Each row is a point. A path goes straight from each point to the next, and from the last back to the first. The post is the endless flat space through its rows: a point in 2 columns, a line in 3, a plane in 4, and so on, so that a path can go around it. Count how often the path circles the post. Going back the other way cancels.

Post:
[[ -0.3   8.1  21.1]
 [  5.4  -7.7 -15.5]]
Path (22 x 3):
[[ 14.7   1.0   2.9]
 [  7.4  11.6 -11.7]
 [ 19.5   9.1 -25.4]
 [ 33.1 -21.5 -27.3]
 [ 13.3 -34.4 -24.2]
 [ -0.6 -12.7 -11.4]
 [-27.5  -1.5 -14.2]
 [-13.9  24.9   2.9]
 [ -0.7  23.3  38.9]
 [ 29.7   9.1  31.3]
 [ 22.7  -9.9  22.8]
 [-11.8  -6.6  26.6]
 [ -0.5 -16.7 -18.2]
 [  3.6 -10.3  15.9]
 [ -3.7 -25.2   2.8]
 [ 13.1 -11.2  -6.0]
 [  4.1  -8.4  29.8]
 [-17.8 -21.5  -9.6]
 [-24.1  18.1  26.9]
 [  5.3  21.6 -10.7]
 [ 16.4  11.9   3.4]
 [ 13.3   3.7  16.2]]
Times around: 2

Post (10 x 11):
[[-11.4  13.1   6.7 -12.8  10.4   9.2  12.0  -2.6  -1.9 -18.5  -8.0]
 [-15.4 -35.3  -0.6   7.1  -8.7   5.8 -32.8 -52.9   6.5 -12.3   0.1]
 [  6.4 -15.6 -35.7  18.2  15.0  12.5  -8.1  26.6   9.0   9.1   9.4]
 [  8.4 -40.8 -14.7  20.7 -12.3  -7.4 -20.7   6.0  27.0  -3.3 -43.0]
 [  1.1  -1.2 -11.9  -8.6  19.5 -12.1 -12.4 -21.2 -30.0 -12.5  17.4]
 [  1.4   4.5 -34.5  -5.0   4.4  15.3   0.1  -6.4 -10.8  12.3   3.9]
 [  9.9  -0.2 -12.3 -31.1  15.7  11.6  -8.6   1.0 -21.2 -40.1   5.1]
 [  1.6  -1.1  10.2  32.9 -40.7  11.1  50.7  24.8 -16.5 -10.2  21.8]
 [  0.1  28.0  -8.8 -30.8 -22.3 -28.2  12.2   9.8  24.6  11.5  21.2]
 [-29.8  22.2  16.1 -21.0 -13.6  28.2 -23.8   6.7  -8.8  12.9  -2.3]]
Path, 19 rows:
[[-13.5  -1.8   1.4 -43.7 -13.1  40.3 -12.7  -7.3   9.8  -8.6  -8.4]
 [ -6.1 -18.0 -39.7 -20.0  -9.5  38.1   5.3  -5.5  -4.9  12.3 -12.1]
 [-14.6  -2.7   2.5 -15.6   6.3  -8.7  -5.4  -8.5  18.9  31.9  18.9]
 [ 19.6  -2.9 -14.0 -30.5  -5.1   9.3  -0.9 -22.9   0.3 -28.8  -8.2]
 [  5.2  11.6 -24.0 -24.8 -20.7  15.5 -32.3  13.1  28.0 -18.8  19.1]
 [ -3.7  12.6 -15.2 -12.7 -25.7 -32.8   7.3   3.7 -24.7 -34.5  13.9]
 [-15.1  -4.9  -6.8  13.7   0.4 -12.8  -4.0   3.5  -0.8  13.0  -3.8]
 [ -0.5 -31.3  -0.3  -3.9   6.6  -0.6  21.4 -15.8 -12.8  -9.8 -12.5]
 [-34.1  -3.3   0.4  -5.7   1.5   1.4   3.8 -15.5  13.9  16.3 -19.5]
 [ 17.7 -37.5  -7.3  -2.6   1.4 -15.6   6.2  -5.9  -7.3   1.4  -3.3]
 [  7.3 -13.2  -7.0  10.8  -2.0   9.1  -8.4  -4.5 -14.6  -2.7  -8.1]
 [ -3.9  14.4  16.4  16.8  -6.6  30.3  31.4   1.6  -4.6 -21.2 -20.3]
 [  8.1  18.7 -23.7  -7.7  16.6   0.6  10.6  31.6 -16.9 -14.4   6.8]
 [  5.1 -42.0 -28.6  10.7 -27.1 -16.5 -36.9  -8.5 -21.5  -2.9  23.8]
 [-14.7   9.3  -9.3 -32.2  -4.0  14.6  -0.4   0.8  12.3   0.8  11.5]
 [-21.1  12.3 -19.3 -10.7  10.0   1.6 -15.1  -5.0 -19.0  -1.2 -11.1]
 [-13.1   4.0 -25.8  22.4  10.7  17.9  -8.2  11.7  -8.7 -15.6   8.9]
 [ -4.0  11.6  31.1 -17.1 -21.9   7.1  -9.2  -6.5 -13.2 -21.3 -19.5]
 [ 25.3 -17.9 -19.8 -11.9  22.8   8.1 -13.4 -11.0 -23.2   6.0 -16.9]]
Times around: 1

Post:
[[ 20.9  -3.9  21.0 -21.8  13.1   0.0   7.3  26.0 -16.1  -1.1   8.2  16.3
   -7.8 -13.2  14.5  11.5  26.1  -4.0]
 [  4.8   9.2   1.2  14.3  -6.2  10.0  22.5 -21.3  -3.5 -28.0 -10.1  13.4
   -7.1   6.3 -24.2   0.0  -2.0   1.3]
 [ 12.3  -8.0   7.4 -35.9   9.5 -12.8  49.2  10.7 -17.7  32.4  27.4  -2.3
   -4.3  -8.9  16.7   2.1  -1.2   1.9]
 [ -5.6  15.2  -5.4  22.1  12.6   2.4  17.9 -13.0   4.2 -29.8  13.2  18.0
    6.4 -16.0 -32.8  32.3 -11.3 -37.8]
 [-23.6  14.4  -2.4   5.2 -23.5   1.5  14.5 -14.7  16.0 -43.8   3.0  10.0
   17.9  10.5   1.1   3.2  13.7  -9.9]
 [ 18.1   9.0  -6.8  -1.6   8.6  -5.1  32.2   5.8 -12.8  34.0  12.3  -2.3
   15.3 -16.2  16.8  25.5  15.4   8.1]
 [-11.3  -5.8 -20.5  11.9  11.8  24.2 -18.8   5.4 -12.1 -38.7  -2.5  12.9
   19.1 -18.7   6.9 -33.1 -20.8  39.3]
 [ 27.3   1.1   9.2  -3.5   9.9   0.9   5.1  -1.6   2.9  24.9   5.5   6.7
   -5.1 -27.7  30.1 -20.8  -9.2   2.1]
 [  4.2  30.8   5.5  21.6  -9.1   6.7  12.6  -2.7  13.8  -2.1  21.6  -3.5
   -1.1  25.0 -22.8  18.8 -38.6 -11.7]
 [ 33.6   2.7  11.7  -1.2  -2.5 -16.3  31.8  17.9  15.6   0.5  20.3   4.7
   15.4 -11.7  -5.2  -2.0   3.6   6.4]
 [ 27.9   1.2 -25.4 -15.2  12.5  -3.5   2.5  24.4 -10.0  26.5   7.0  29.3
    7.0  -4.7   5.0 -17.4   1.8   1.7]
 [-15.3  10.2   7.8  -8.0  -6.7  -8.2  14.0   6.8  29.9 -27.1 -16.0 -10.9
   -3.9  -0.9 -27.5   5.8  -3.6  -2.9]
 [-15.6  21.6 -17.3   3.0 -17.8  19.2  19.4 -12.4   8.9 -37.3  23.1  -7.7
  -13.5 -15.1 -27.8   6.3  10.8   2.0]
 [ 10.3 -14.3 -25.3   4.6 -20.6   5.2 -31.4   1.7 -23.7 -52.3 -14.8 -16.6
   15.4  -1.2   5.7 -43.0 -18.5  19.2]
 [ 16.8  16.9  -1.3 -10.2  -8.4 -23.8  21.0  23.3 -15.9   6.7   3.5  25.3
   -7.8 -30.6  15.9  10.2 -10.3   2.9]
 [ 10.4 -25.4 -17.9 -21.1 -24.0  21.6 -24.9 -11.0  -7.5 -25.1  -4.5   8.6
   19.6  -9.6   2.3 -15.0 -14.0  40.4]
 [-10.4  10.1  -0.4  23.2  -4.2 -21.2   5.0 -12.2  28.7 -40.5  15.1  -1.8
  -21.6  17.4 -25.4  18.8  -3.0   1.7]]
Path:
[[ 15.6  36.5 -18.8  20.2  14.1   7.3  -0.5 -11.9   2.4   3.8 -15.5  -6.6
   -3.6  -1.9 -21.8  18.7  14.8  13.2]
 [ -6.3  28.6   2.8  13.2   2.0  -2.2  11.4 -28.6  10.6  -7.1   1.8  -0.5
   11.5 -17.3  -1.3 -24.8   8.9 -16.4]
 [ -0.4 -29.6   7.4   2.0  -6.2  10.1  12.5 -13.7 -35.8 -15.0 -31.3  19.3
    7.1   3.9 -20.6   1.1   6.4  -3.1]
 [ -1.2 -22.8  -4.8 -22.3   0.2  38.9  10.6 -16.3   6.3   6.4 -39.6  54.6
    4.5   4.2  -2.3 -53.8 -16.3  22.3]
 [ 15.2   1.3   5.5   3.6  22.1  -3.7  29.2  12.6   5.4  -3.1  19.7 -16.6
   17.2  23.0  -8.9   7.0  -6.2  -7.4]
 [ -8.0  11.7   0.3  -1.6  15.3   9.5   7.9 -15.8  11.2   0.0  -2.5 -10.2
   26.7   9.4  11.0 -24.2 -18.3  -1.9]
 [ 26.7  -6.8  50.1 -12.0  35.6  -3.6   1.7   2.6 -15.9  10.2   7.6  52.5
  -16.2 -37.6   3.3  19.6  17.8 -29.0]
 [  0.2  18.0   0.2  -2.1 -27.6 -13.1 -14.9  36.8   1.9  -7.5  14.6   5.4
   -9.5  -5.2 -15.5  20.8 -14.2 -17.7]
 [ 12.4 -20.7  -0.6  29.0  11.3   1.8  -3.7 -19.9   9.0  -2.3 -14.3  -9.3
  -10.5  -7.2  12.0  -2.9 -22.2  -0.1]
 [ 40.1  23.7   4.9  -9.5  13.0  38.0  20.2  13.7 -10.9   6.8  32.1 -14.2
  -12.3 -22.7  -3.6  43.7  -6.5  16.9]
 [ 10.6  11.8  10.2   7.5  12.7 -18.4   1.6   1.9  -5.8 -45.4  25.7  11.2
   -8.8   5.3   6.5  15.0  -0.5  -4.1]
 [-26.7  26.8  18.0   9.8 -19.6 -21.3   3.4  -2.7  22.1 -10.9  13.7  -8.5
   -9.3  14.6   4.0   5.2   3.2  11.0]
 [-11.8 -11.7 -20.6  11.2  -1.2  -4.9   1.0  17.3 -14.3  -3.3   7.5  -9.3
   26.7  -5.6  10.5  -9.8  29.9  21.7]
 [ 15.3   4.5 -35.2  15.0 -12.1   5.9  -4.1   5.9   3.1  -2.8  -1.5  -3.6
    6.9  29.0 -10.9 -31.1  -5.5  -4.3]
 [ 32.3  -9.8 -22.1 -13.1  17.1 -17.2  26.1   7.8  -8.8  -2.7  12.3   4.4
  -13.2  -4.1 -16.5  12.6 -10.6 -17.9]
 [ 29.1   2.6 -18.5  -2.3  19.1  -3.0   3.8  11.0  18.3 -56.5  -8.7  33.5
   25.8  17.9 -26.8  -6.0  24.1 -17.4]
 [ 19.1  10.4 -29.5   1.8 -23.0  12.2  -6.1  -4.2  15.6 -20.7  14.6  21.5
   -7.8   9.7 -19.5 -13.0  -2.2 -14.3]
 [ 10.9 -18.4  -1.9   6.3  -9.1   6.7  11.8  -0.2   0.5 -26.2  22.5 -23.3
    2.3 -13.0  -8.9  -7.7  -9.5  13.4]
 [-29.3  -3.4  10.1  14.5  13.4  22.5  17.0  -0.2   8.9 -12.5   1.1 -15.1
   10.3 -46.4 -12.2  -9.6  10.2  18.2]
 [  4.9  10.7 -29.5  50.8 -21.4  -6.6 -25.7  -1.1  31.3 -33.9  -0.6  11.3
   16.4  11.8   1.9   9.1  15.6 -10.5]
 [ 13.0   7.9  -4.0  -7.0 -14.1  26.8  30.0 -24.0  15.4 -14.2 -10.6  34.3
   29.8 -41.5  -3.8   8.0  -7.9  -4.2]]
Times around: 3

Post:
[[  8.7  13.5  15.2  -4.6   0.8  -1.8  -5.9 -30.8  -4.7  12.2   7.7  -1.2
  -22.0  21.9   6.8 -13.0 -12.2   6.2]
 [ -3.6  -1.0  27.4 -29.7 -24.8   5.4 -16.2   2.9   1.8  -8.6   6.8 -13.4
    8.6 -26.5  35.0  18.0  15.0  21.6]
 [-27.7  -2.5 -19.5  10.7  -3.1   4.8  35.0  22.7  -1.0  -0.7  -0.3  -5.3
    2.2  17.4   6.3 -12.3   4.2  -4.0]
 [ 11.3  30.5  21.9   1.7   2.9 -16.2  14.2 -25.4 -22.6   0.5 -12.7  13.4
   -1.3   4.8 -18.7   0.4 -27.6  -6.2]
 [  5.2  -6.5  -6.7  11.9 -13.6  -2.9   4.3  15.7   4.6 -17.8 -12.8 -34.4
    4.4  18.0   1.3 -24.8 -10.4 -13.5]
 [  5.8 -13.8  -6.7  17.2   4.2  20.2  10.9  27.0  26.1 -14.0  -3.7  -2.8
    1.6  -4.5   0.4 -14.5  12.6   2.0]
 [ 10.0  20.4  -4.0   7.7  14.2 -11.4 -15.4 -29.0 -25.7  23.2 -42.1   3.9
  -11.4  12.3 -15.3  -4.6  -3.6 -15.3]
 [ 20.4   7.8  10.0 -11.3  -3.0 -16.6   0.7 -19.0 -17.4  15.1 -28.3  24.0
   -7.9   7.9  -4.7 -21.8 -35.2  -2.6]
 [-11.9 -11.4 -24.5  13.1   4.7  -7.5  12.6  14.6   9.6 -14.9   3.0 -16.9
   -3.6 -12.4  12.8   4.3  -3.9 -19.3]
 [ -4.1 -12.4  20.2 -27.2 -20.2   4.3 -17.2  -8.2   1.6  -1.1  34.5  -5.4
   35.5 -15.3  25.4  -3.7   1.7   3.4]
 [  2.8  24.1   0.9  -4.5  29.9  -8.8   3.9 -30.0 -13.6 -21.3 -21.3  14.5
    1.7  29.7  -2.9  -7.7 -19.9  -1.4]
 [ -4.4   1.5  -8.1 -37.4 -33.9   6.1  -8.7  -2.9  18.7 -14.1  16.9  -9.1
   10.3  -8.5  10.7   7.0  11.2   5.0]
 [-12.4   4.9 -18.6   5.0  -6.2  -1.6  -2.4  34.0  -0.7  -2.3  12.5  -7.4
    4.5  -2.1  -1.3   6.1  -9.7   9.6]
 [-11.6 -13.0 -15.4  -1.8  13.5 -14.6  20.7  11.8  18.3   5.3  -6.6 -35.7
    8.9  -6.9   2.4  -2.8  -2.0   8.5]
 [  7.0 -14.8  -1.3  -6.1   0.9  -2.3  18.9  28.4  14.2 -11.1  19.3  -5.2
    2.3   4.0   2.8   1.7  12.6 -18.8]
 [-11.4  -5.5  22.7  -0.8   6.5 -14.2  -5.8 -28.2 -32.7  -5.3 -18.9  12.2
  -18.0  14.0 -22.2 -11.9  -8.8   4.8]
 [-17.2   2.7  -6.9   6.0  -2.1 -17.5   5.1  16.8  22.7  -9.2   2.3  -1.7
   12.3   8.5   4.5 -16.9  18.0  -4.4]]
Path:
[[ -4.8   5.2 -10.3   6.5 -14.4   2.3  24.2  -1.7  -5.0  -0.1   6.6 -52.4
  -18.6  -1.3   3.7  -4.2 -11.2  11.8]
 [ 22.1  40.8   4.3 -16.7   4.4  -1.2  -9.7  26.1  -3.2 -37.5 -38.5 -12.1
   -0.7  11.1   4.2   3.0 -33.5  22.6]
 [-15.6  -3.8  17.9 -14.0   9.4 -26.1 -10.5  -7.0  -2.2 -29.1 -15.9   4.6
   22.4 -15.3   9.7  -0.6 -28.9   0.1]
 [ 16.8  -0.5   4.6 -11.6  -6.8  -2.6  -1.6 -32.7   5.8   6.8 -12.3 -12.1
   11.2  10.5  26.1  -3.4 -20.2   3.2]
 [ 16.4 -52.4   2.5 -14.2  -2.8 -23.2  12.8   4.5  24.6 -27.2  -8.8 -28.3
  -18.2 -36.3   4.1  20.6  -6.0   5.0]
 [ 21.9   7.1   3.6 -23.9   5.0 -21.2  13.1 -26.4  23.7  39.1  -2.1  19.1
   -4.6   8.6  17.1   3.2  -1.1  -7.9]
 [ -4.8 -17.0   5.0  -8.0 -28.1   2.6   1.8  13.6 -34.2  15.4 -35.7  20.2
   -8.3 -39.6  16.5  25.4   5.3  16.5]
 [ 20.9   6.0  -3.2 -15.4  -5.9  -8.3  -3.9   8.4 -24.4 -19.9 -31.3 -11.5
    6.9   5.3   6.1  -6.7 -38.5   6.7]
 [-24.3   1.7 -23.1 -13.7  28.0  25.8  10.1   1.0  -9.5  25.7   7.9  45.0
  -25.2  20.2  14.8  -1.8  32.0 -14.0]
 [-25.1   1.9  -8.7   3.2   9.9 -10.1  26.4  11.0  29.7  11.4  16.3  34.7
   10.2  16.3  13.4 -27.8  -3.4  -9.1]
 [ 15.2  17.6  10.6  23.4  11.5  14.6   3.0 -28.3 -28.5  -9.3 -13.6   3.6
   23.1  36.4   5.3 -22.2 -29.2 -31.6]
 [ -5.1  43.4 -49.1   6.6 -17.5  -9.2  18.6 -22.0  -5.2  -4.0 -52.5 -18.2
   -0.8  16.7  -0.2   5.1  -9.5   4.4]
 [ -0.8  18.2 -48.0  -4.7  -5.4 -10.3 -10.2  14.5   3.9  30.2  -7.6 -33.1
    4.4 -44.1  23.3  38.0  23.5 -14.6]
 [ -0.3 -11.2  15.4 -35.2  -9.6   6.3 -41.6  25.0  -6.2 -27.9   2.9  18.3
   -4.5 -13.7  38.7  -5.8   2.5   7.3]
 [ -8.9  16.0   3.8 -11.9  11.0  26.8  28.2  16.8  31.5 -25.8  21.4  34.6
    0.6   8.9  14.9  10.0  24.5   0.7]
 [-20.7 -15.4   4.7   4.4  47.0 -13.8  29.6  -8.2  10.2 -18.6   5.0 -27.5
   21.5 -13.5  21.2  13.5 -12.8  14.3]
 [ -8.8  -9.9  12.3  -8.2   0.6 -35.6 -24.5 -27.0 -29.9  11.9 -49.5 -29.0
    5.8 -17.1 -11.4  -4.8 -22.0  43.4]
 [  2.2  -3.9  -3.7  -2.2 -20.4  -1.8  13.9   5.2 -34.4 -26.7 -12.3   9.4
   39.4   2.7  -9.0 -30.2 -24.9 -18.1]
 [ -5.2  -6.2   4.5  -5.4  20.6 -13.5   0.1   1.2   2.1  -8.0 -35.3 -18.8
    2.7  19.0 -22.6 -22.1   9.8  -0.6]
 [-12.9  46.3  10.9  -2.6  16.5 -14.8  26.6 -19.5  12.3  10.0 -27.3  -1.9
   10.5   6.5  15.1   6.2   5.4   4.8]
 [ 13.9 -21.5  18.3  13.5  -7.4  -1.6 -18.1 -22.4  -4.2 -15.9 -19.2 -21.8
   15.9  -3.7   5.4  -5.7   4.1 -19.5]
 [ -2.6 -25.4 -23.6   9.0 -19.5 -16.5  18.6  -0.8  10.7  12.5  29.6   9.0
   10.9 -11.7 -21.3 -22.7 -19.0 -31.6]
 [-25.7   5.6 -30.5  20.3  21.1  -6.7   0.7  22.6  -5.7  -9.8  13.4   9.5
  -16.3   1.2 -18.6   8.3  11.9   3.1]
 [  9.3  28.6  -0.7  -9.9   1.4   8.4 -14.2  -5.2   6.4  34.2  21.0  19.4
   -5.7   6.4  16.0 -14.7 -13.2   8.0]
 [  9.8   0.2  19.1  -6.2  -0.6  -9.1 -15.3  -3.6  -4.2  26.5  -6.5  16.2
    3.4 -10.3   3.1  -3.3  -9.4  -4.7]
 [-20.9 -12.3 -25.2 -23.7 -48.5   8.5   6.2   7.0 -14.4  -0.7 -19.7 -18.2
    0.3 -11.0 -26.6  25.6  20.4  -7.1]
 [-28.8  -4.3 -40.3 -10.8 -58.4 -44.7 -13.1  -2.7 -16.8  22.6  22.0 -25.7
    7.7 -12.8   6.5  -6.1 -17.0 -13.7]]
Times around: 5
